Each row is a point. To make a cloud, some directions were put in groups of two or more. Within a group, all points are equally far from the middle, so they leave a hole (a ring in 2 directions, a hollow ball in 3). The other directions are filled evenly. Then the cloud was stretched, turned, moved and blurred a little. Count the holes, and give their numbers of directions, smallest first.
(in the rows, 128 means zero)

Cloud, 22 rows:
[[118 136 168]
 [ 97  40 154]
 [ 92 138  85]
 [139  89 161]
 [ 41 158 131]
 [171 110  88]
 [120 140 198]
 [183 104 149]
 [190 133 162]
 [136  58 151]
 [ 91  84 130]
 [ 67 108 213]
 [112 164 174]
 [158 129 135]
 [154 156  51]
 [116 223  96]
 [139  84 170]
 [170 105 128]
 [181 101 147]
 [118  75 156]
 [153 150 180]
 [108 219 109]]
Holes: 0

Cloud (28 x 4):
[[188 135  96 153]
 [143 149 160 159]
 [117  55  70 158]
 [121 130  79  75]
 [153 102  40 156]
 [127 169 118 120]
 [180  99  99  91]
 [ 94 121  58 151]
 [151  51 156 117]
 [119  49 161 108]
 [153 131  74  87]
 [136  67 201 116]
 [175 137  95  79]
 [167  64 136 213]
 [136 102 198 145]
 [117  64 168 182]
 [ 78 109 173 101]
 [163 155  93 197]
 [154 164 162 119]
 [103 158 105 128]
 [143  52 160  85]
 [180 110 161 161]
 [ 73  87 136 142]
 [ 95  62 156  82]
 [187 145 121 132]
 [179  71 125 215]
 [158  56 164 144]
 [162  65  68 164]]
Holes: 1 (3)

Cloud (88 x 8):
[[143 165  54  81 149 140 155  69]
 [153 124 147 115 118 183 100  73]
 [150 166 101  92  39 132 108 130]
 [ 94 113 113 139  71 155 184  83]
 [176 146 167 102 104 170 178 177]
 [101  47 153 126  58 172 168 124]
 [182 128 106  70  52 128 149 112]
 [182 147  91 102 148 147 168  85]
 [140 189 158 102 168  94 104  65]
 [155  68 164 163  66 172 174 169]
 [135  87 119 173 213 116 105  57]
 [124 117 124 136  95  69  66 116]
 [195  77 149  96  87 110 129  45]
 [175  94 136  60 111 142  77  73]
 [138  70  94 111 145 133 152  78]
 [ 99 159 186  83  90  97 140  83]
 [ 92 137  91  89  69  89 103 133]
 [169 119 176 111 118 121 175  50]
 [112 162 140 109 153 108 151 120]
 [120 155 102  82 118 106 125  93]
 [143  60 154  93 129 130 145  61]
 [108 158  68  53  99  86 116  88]
 [129 130  72 110  91  80 141  77]
 [116 181 131 165 106  84 161 166]
 [201 132 147 145 137 184 153 103]
 [180  82 166 162 116 171 109  37]
 [148 115 136  34 139 118  61 130]
 [116 110  43 125  38 103 174  76]
 [ 97 147 185  69 106 111  81 114]
 [104 142 203  76 117 109 208 117]
 [102 101 133 143 129 207 173 110]
 [112 111  90 142 182 136  98 142]
 [153  81 149 153  67 102  75  70]
 [ 76 171  45 117  97  90 179  58]
 [158 114 115  76  90 139 161 121]
 [169 109 192  83 141 165 185  78]
 [155 152 110 174  60  64 190 115]
 [106 129 150 115 149  73 197  70]
 [130 144  74 159 144 100 118 101]
 [130 117 147 146 152 169 164  80]
 [ 59 117 110 137 146 186 114 134]
 [138 146 106 138  87  80 170 136]
 [119 138 184 188  60  97 135  95]
 [178 156 115  76 121 175 161  90]
 [ 63 172  87  65 146  58 185 106]
 [201 148 140 143  64  97 153 116]
 [ 98 107 118  92 107 128 164  31]
 [ 78 117 168  94 156  80  80  78]
 [170 146 205 154 155 125  98  63]
 [169 150  98 169 112 190 171 109]
 [ 67 153 106 118  61 107 172 101]
 [207  88 123 106 117 158 104 119]
 [237  71 104 103 111  88  88  80]
 [141 115 138 152 185 104 146  95]
 [140 177  97 134  19 150 145  79]
 [184 182 206 136 167 129  89  98]
 [126 118 133 167 101 119 182  77]
 [ 64 136  80 151 149 112  49 118]
 [158 190 133 144   7 161 153 142]
 [104  86 139 100 178 188 133 116]
 [ 94 157  90 146 148 132 168 172]
 [145 122 151 141 126  74 117 177]
 [ 74 139  45 139  48 108 166  87]
 [137 104 100  56 136 103  96  80]
 [ 74 142 106  79  25 115 150 151]
 [131 110 165 125 148  82 113 130]
 [ 62 124 152  70  89 135 141  66]
 [195 100 208 104  83  72  93 104]
 [145  82 113  79 134  94  98  49]
 [214 112 107 127 134 103 148 106]
 [206 116 195 184  87 121  99 120]
 [ 91 167 137  17 136 153 101 125]
 [117  95 178 117 147 183 128  73]
 [141  83 103 102 156  83 184 105]
 [112  96 125 141  55 136 116 116]
 [ 86 107  76 159 122 122 104 110]
 [190  72 138 106  90 144 142 113]
 [142 141 143 128  59  35  83  68]
 [154 181 142 128  52 144 113 116]
 [118 118  97  73  51 106 150 147]
 [198  93 145  75 117 108 147 130]
 [167 138 109  37 203 109  75  90]
 [164 102 176 178  74 125 197  87]
 [127 169  77 100  60 109 126 175]
 [176 149 148 111  93 160  98  54]
 [103 136 149 130  60  72 134  50]
 [114 143 162 143 173  64 120  49]
 [110 167 110 155 115  85 162 161]]
Holes: 0

Cloud, 90 rows:
[[ 93 115 103 163 100 190 102 160  69]
 [ 66 160 141 171 154 163 177  99  27]
 [ 34 135  90 157 152 125 158 171 181]
 [ 96 102 209 154 157 160 115 188 127]
 [ 97 182 169 179 143 167  83  47 181]
 [117 136 155  93 166 121  61  52 164]
 [134 109 187  71 187 167  96  66 116]
 [104 114 192 207 137 117 158 187 124]
 [169  92  89  91 160 116 146  92 109]
 [130 190 207 175 110 171 234 101 106]
 [149  89  89 133 151 131  46 103 121]
 [ 64  87 145 173 109 134 100  99 126]
 [ 91 107 148  93  38 133  61 122 139]
 [ 12 167 116 166 135 187  87  87 133]
 [131 186 161 176 148 136 197 130 153]
 [173 129 166 122  90  97  71  85 109]
 [167 124 208 126  77 206 102 136 111]
 [136 136 158 206 178 170 138 131  90]
 [ 41 107 144 153 151 199 153  56 143]
 [ 98 149 121 193 171 140 185  99 159]
 [139 124 203 127 193 160 116 170  81]
 [133 149 135 224 107 104 133 132 155]
 [141 131  80 122 149  93 155  35 134]
 [ 64 116 148 183 162 177  96  78 178]
 [ 57 100  86 156 118 233 142  98 132]
 [139 205 182 146 168 126 163  66  88]
 [131  77 188 172 152 214 171  97  78]
 [129 145 131 203  45 146 106 198  95]
 [ 69  86 146  83 107 215 190  78 124]
 [116 120 172  54  91 167 179 137  65]
 [ 77 172 176  80 113 125 111 160  82]
 [177  71  85 159 131 131 199 158 124]
 [ 25 182 174 128 153 172 110  93  92]
 [156 157 101 140  69  88  42 155 111]
 [185  68 161 101 115 104 126 146 128]
 [106 172 167 197  94  87  81 136 196]
 [ 93 190 133 160 105 171 151 132 189]
 [118 168 188  96  91 140  56  74 145]
 [ 88 100 163 160 112 213 196 139  66]
 [ 51 112 178 135 120 186 213  75  97]
 [ 97  89 101  96  37 120 125 116 117]
 [116  66  84  96 145 176 165 158 117]
 [138 184 110 195  90 156 201 128  90]
 [175 131 118 194  79 142 138 101 101]
 [117 169 176 141 187  95 167 124 118]
 [153 145  76 121 115 190 104 153 185]
 [133 124 201 140 119 115 171 119 173]
 [ 99 129 148 130 100 227 183 153  90]
 [150 128 131 126 185 218 171  97 160]
 [119 168 115  59 101 133 164 141 116]
 [134 106  75 151  31 145 105 109 180]
 [ 84  62  91  57 104 120 152 101 137]
 [102 117 114 125 147 174  77 148  41]
 [ 86 153 195 163  77 211 120 155 117]
 [139 131 135 162  98 247  95  78 173]
 [144 180  84 179 157 216 145  63 131]
 [184 101 176 113  65 141 173  71 109]
 [173 123  79 154  96 162  92 168 173]
 [108 120 201  98 166  98 160 140 121]
 [132 174 129 119  83 100 138 162  34]
 [114 140 132 128  98 173 183 210  85]
 [110 184 134 154  98 127 132 220  67]
 [ 81 176 127 162  56 111  93  96 159]
 [120 160 180 176 178 116 202 151 113]
 [157 159 127  90  96 125 144 190 145]
 [113 121  84 113 186 105 132 178 116]
 [144 184 120 117  94 105 153  91  69]
 [107  87  76 127 165 183  47 110 100]
 [156  75 103  80 162 159 130  47 111]
 [ 86  71 116  57 114  91 172 140 149]
 [185  85 210 124  92 137 102 122 130]
 [ 75 147 166 126 206 170 186  95 129]
 [ 84 134 104 131 168  73  70 123 114]
 [166 148 101 152 170 144 182 154 136]
 [ 65 140  65 140 174  92 154  83 131]
 [ 47 171  63 163 119 142  88 144 117]
 [ 74 108 152  78 121  60 142 153 112]
 [157 176  86 148 132 130 168 175 160]
 [ 53 148 171 200 116  76  89 195  80]
 [113  79 181  76 125 152 171 172  74]
 [173 102 117  84  67 122 167 131 181]
 [115 108 180 136  27 164 136 137 122]
 [106 105 128 145 172 152 145 190 156]
 [153 184 178 110 149 101 150 117 112]
 [167 110 119  79 119 176 111  22 150]
 [ 80 180  62 128  79  78 173 129 105]
 [135 138 119 191  46 161 176 170 123]
 [167 147 166 107 182 190 210 100 121]
 [103 214 154 174 108 141  82 164  71]
 [ 65 118 131 164 160 151  65  28 141]]
Holes: 2 (2, 4)

Cloud:
[[171 125 130 145 164 189 142  97 100]
 [149 115 155  85 141 154 189  90 119]
 [ 81 145 181 105 109  83 178 137 133]
 [124  69 165 119 135  53 189 192 178]
 [194  99 102 150  96 191 194  98  94]
 [ 86  55  81 158  95 163 142  86  85]
 [ 95 108 138 121 157  12 151 164 191]
 [147  42 138 159 121 131 147  52 157]
 [117 184 121 142 138 116 153 193  67]
 [153 164  61 136 123 129  71 111 146]
 [118  96  64 123 121 133 204 138  96]
 [154  69  71 137 164 139 172 152 161]
 [139  92 123 199 114 105 212 160 130]
 [101 105 121 135 168 131  94  97  50]
 [150  76 162 102  70  90 137 126 215]
 [ 98  95 146 175  98  39 151 159 108]
 [ 94  99 150 137 149 121 113  62  88]
 [132 161 143 108 139  93 118 199  80]
 [ 93 137  99 134  88 178  91  89 108]
 [ 83  41 123 107 129 122 141 129 102]
 [178 160  76 121 155 166 150 121 133]
 [173  54 122  79 120 133 171 101 132]
 [162  25 138 120 119 172 169 100 130]
 [170 166 122 171  87 110 162 186 110]
 [ 61 145 128 166 104  75  91  92 131]
 [105 119 106 141  94  86 170 199 127]
 [159 130 150 122 169  61 105 156 188]
 [145  94 171 165 160  48 155 177 165]
 [193  88 149 112  98 133 137 149 183]
 [121 119 156 116 123  86  71  92 194]
 [158  68 170 144  66  95 185 107 193]
 [104  90  97 184  61  72 128 100 145]
 [109 185 136 174 125  67 122 138  82]
 [136  73  78 142  82 128 210  79 207]
 [127  80 180 102 122 172 143 139 132]
 [176  99 150 171 192 130 157 141  90]
 [125 149 161 123 112 110 176 115  58]
 [140  68 132 150 114  80 159  72 221]
 [132 123  80 108 152  59 119  82 148]
 [116  89 198 193 110  62 118 100 150]
 [161 169 121 169  82 117  91 180 125]
 [109 136 197 152 140 138 136 188 150]
 [178  91 120 158  65 124 138 157 193]
 [182  73 161 132  69 135 141 111 181]
 [ 99 148  95 140 102 170 129  77 157]
 [141  83 108 105 128  96 158 169  86]
 [ 82 126 136 100  86 132  96  86 124]
 [148 165  77 120 100 119 205 133 155]
 [139  65 140 118  96  57 203  99 220]
 [127 161 137 169 136 163 119 203  66]
 [ 65  57  77 158  88 138  99 110 164]
 [132  93  59 141 153 108 188 171 164]
 [ 80 132  72 159 107  47 100 138 217]
 [128 134  97 147 173 175 168  92 117]
 [ 88 100 115 167 119  83 137 129 249]
 [124 149 113 149  91 135  65  73  83]
 [108 147 180 126 101  70 123 207 109]
 [ 86 126 172 114 126 147 186 137 187]
 [ 97  96 169 157 117  96  30 106 122]
 [152 106  49 156 118  91 159  89 210]
 [139 172  93 116 162  97 117 129  81]
 [ 60 170 153 182 123  89  87 175  92]
 [ 86  94 127 179 117  91 148 126 226]
 [136  87 154 142 133 115  76  81 178]
 [150  37 120  81  97 113 125 101 185]
 [150 172 131 157  75  97 118 117  82]
 [139 121 171 153 139 189 158 186  89]
 [122  59 146 156 103  79 151  82 226]
 [133 130 180 109  96  99 175  99 170]
 [124  65 106  76 120 142 159 113  94]
 [142 137 150  96 156  73  83 155 192]
 [114 156  97 122  78 129 134  82 115]
 [116 116  95 124  42 116 121  91 149]
 [119 134 118  89  63  58 126 128 195]
 [161 165 132 162 112 120 183 203 120]
 [166 107  99 159 141 157  98  77 161]
 [140 164 119 104 116  77  65 155 140]
 [157  87  95 143 127  69 137 140  88]
 [ 71 109 130 198  85  60  84 111 130]
 [102 131 188 186 145 108 168 124 150]
 [155 171 101 144  91 104 172 154 106]
 [137  62 170 127 116 117 226 110  92]
 [ 53  93  97 123 138 110 111  62 124]
 [180  65  46 137 121 148 173  89 167]
 [ 63  98 120 201 124 111  94 164  96]
 [167  51 134 107  80  96 160  79 187]
 [117  53 135 142  65  95  72 138 127]
 [139  57 125 127 187 130 193 130 139]
 [ 93  43  80  96  91 111  87  99 165]
 [ 51 170 154 133 122  94 134 148 100]
 [101  90 110 135  73 167 132 149 176]
 [159  96 181 123  64 103 113 112 146]
 [118 118 221 144  91 103 157 167 164]
 [102 122 105 178 105 122  74  54  80]
 [144  46 155 156 172 150 147 103  86]
 [128 100 200 146  83 125 149 170 178]
 [153 135  78 141 140 151  77 114 178]
 [130  39 120 158 134 158 109 102 171]
 [100  69 101 197  97 144  70 113 156]]
Holes: 3 (2, 2, 4)

Cloud, 95 rows:
[[171 172  72  80 158 124 113 128 152]
 [150  61  43 135 128 164 127  75 122]
 [ 91 125  93  82 131 135 115 201  87]
 [121 176  94 113 170 177 150 141 217]
 [141 141  95  94 141 165 154 188 136]
 [146  80  80 149 159 199  94 123 130]
 [123  76  82  85 100 179 130 205 164]
 [215  94 170  59 156 160 133 156 120]
 [159 126  39 135 110  99 141 115 207]
 [170 109 176  24 184 151 130 139  59]
 [ 92 107 147 131 169 138 109  72 161]
 [ 37 137 188 128  99 147 142  28  88]
 [150  81  63 101 128 182 119  73 133]
 [ 92 169 167  28 107  81 115  57  23]
 [167  35  79 105 115 200 104 153 141]
 [113 111 146 147 107  84  92 126 105]
 [169  95  89  94 113 214  43 116 127]
 [ 79 195 160  38  90  66 118 121 105]
 [179 141 164  69  90 132 168 186  76]
 [181 119  91 143 131 178  99 124  83]
 [102 149 131  91 193 106 195 158 123]
 [123 149 180 144  61  97 129 163 154]
 [203  63  82 162 167 163 169 109 141]
 [163 163  93  87  86 176  58 191 159]
 [201  67  62 163  65 181 161 148 194]
 [125  84 104 185 143 131  43 117 205]
 [131 153 128 149 114 175  80 125  54]
 [147 166 136 108  68 125  73 122 137]
 [123 129 195 108  21 133  74 119 119]
 [122 226 188  75 162 162  93 111 173]
 [115  82 168  99 151 115 197 115  55]
 [160 149 127  48 130  92 143 101 151]
 [ 91 143  93  80 104 123 159  83 162]
 [116 113  87 120 147 126  82 169 139]
 [131 192 100 126 121  80  87 101 119]
 [ 93 168  80  42 161 162 172 132  80]
 [155 128  46 146 186 207  50 160 141]
 [103 178  95 160  85  75 125 125 146]
 [ 66 129  45 105 179 145 126 149  84]
 [162 133  42 103  91  90  89 105 146]
 [ 50 119 129  79  80  96 181  68 126]
 [170  96 187  73  87 205 123 165 153]
 [214  55  85 126  65 202 131 175 178]
 [126 182  86  87 111 105 114 177  81]
 [128 136 110  68  86 101  71 153 212]
 [ 88 157 112  71  76 119 137  69 132]
 [102 133 126  55 133  93  59 145 165]
 [206 151  81 104 171 125 155 210 218]
 [106 130 155  71 115  84 151 101 169]
 [ 73 128 133  74 106 130 113  85  57]
 [ 93  84 150 111  90 152 175  96  91]
 [228  79  97  75 102 146 110 131 116]
 [ 98 125 124 142 128 169 156 105  22]
 [125  97 122 133 190 146 205 169  87]
 [152 109  60 124 107 126 132 197  83]
 [195 124  97  99 139 128  63 176 170]
 [148 155 166  58 124 101 142  83 108]
 [ 86 184  89 163 137  75 139 142 138]
 [140  88 156  75 136 197 157 140 154]
 [171 103 140 127 102 117 141  57 179]
 [ 55 135 160 131 117  96 121 152 167]
 [ 89  89 152  76 191 108 172 135 113]
 [ 90 135 158 128  66 124  78 138 166]
 [139 172 190 154 105  77 144 112 122]
 [146 155  51 120 180  46 113 118 185]
 [ 96  86 111 191  80 152 103 116 110]
 [144 153 227  91 136 184  94 103 106]
 [ 13 166 113  94 190  91 183 107  77]
 [134 181 174  58 165 143  77 136 147]
 [173 202  92 171 114  73 119 148 224]
 [146 143 175 130 153 124  59 147 177]
 [ 77 141 184 124  43 113 154 108 126]
 [174  92 155 109 173 202 137 194 151]
 [106 171 138  63 156  91 181 154 199]
 [200 113  70  63  77 159 105 168 103]
 [158 138  99 107  63 160 119 107  15]
 [120 169  45 129 115 108 147 160 126]
 [115  33 157 139 203 195 136 165 111]
 [ 85 116 187 127 166  96 170 117  76]
 [ 90 160 143 138  76 133 211  74 137]
 [166 108  52  94  99 101  83 131 175]
 [145  97  53 157 129 131 141 139 164]
 [ 87 118  78 117 122 145 111 114 137]
 [109 116 109  68 118 142 203  84 152]
 [ 67  94 135 102 126  83 132  92 143]
 [134 165  47 127 163 155 146 174 150]
 [133 127 104  83 160 146  17 151 139]
 [119 190 221 114 145 128 137  54  95]
 [171 161  99 135 121 168 127 174 172]
 [179  89  95  99 169 137  87 188  99]
 [203 127  78 130  99 139  88 208 204]
 [ 95 167 144 184 109 106 173 149 121]
 [104  90 158 149 175 205 141 194 161]
 [ 92 173 160 138  55 145 151  82 134]
 [ 76 208 153  96 146 177 125 205  84]]
Holes: 0
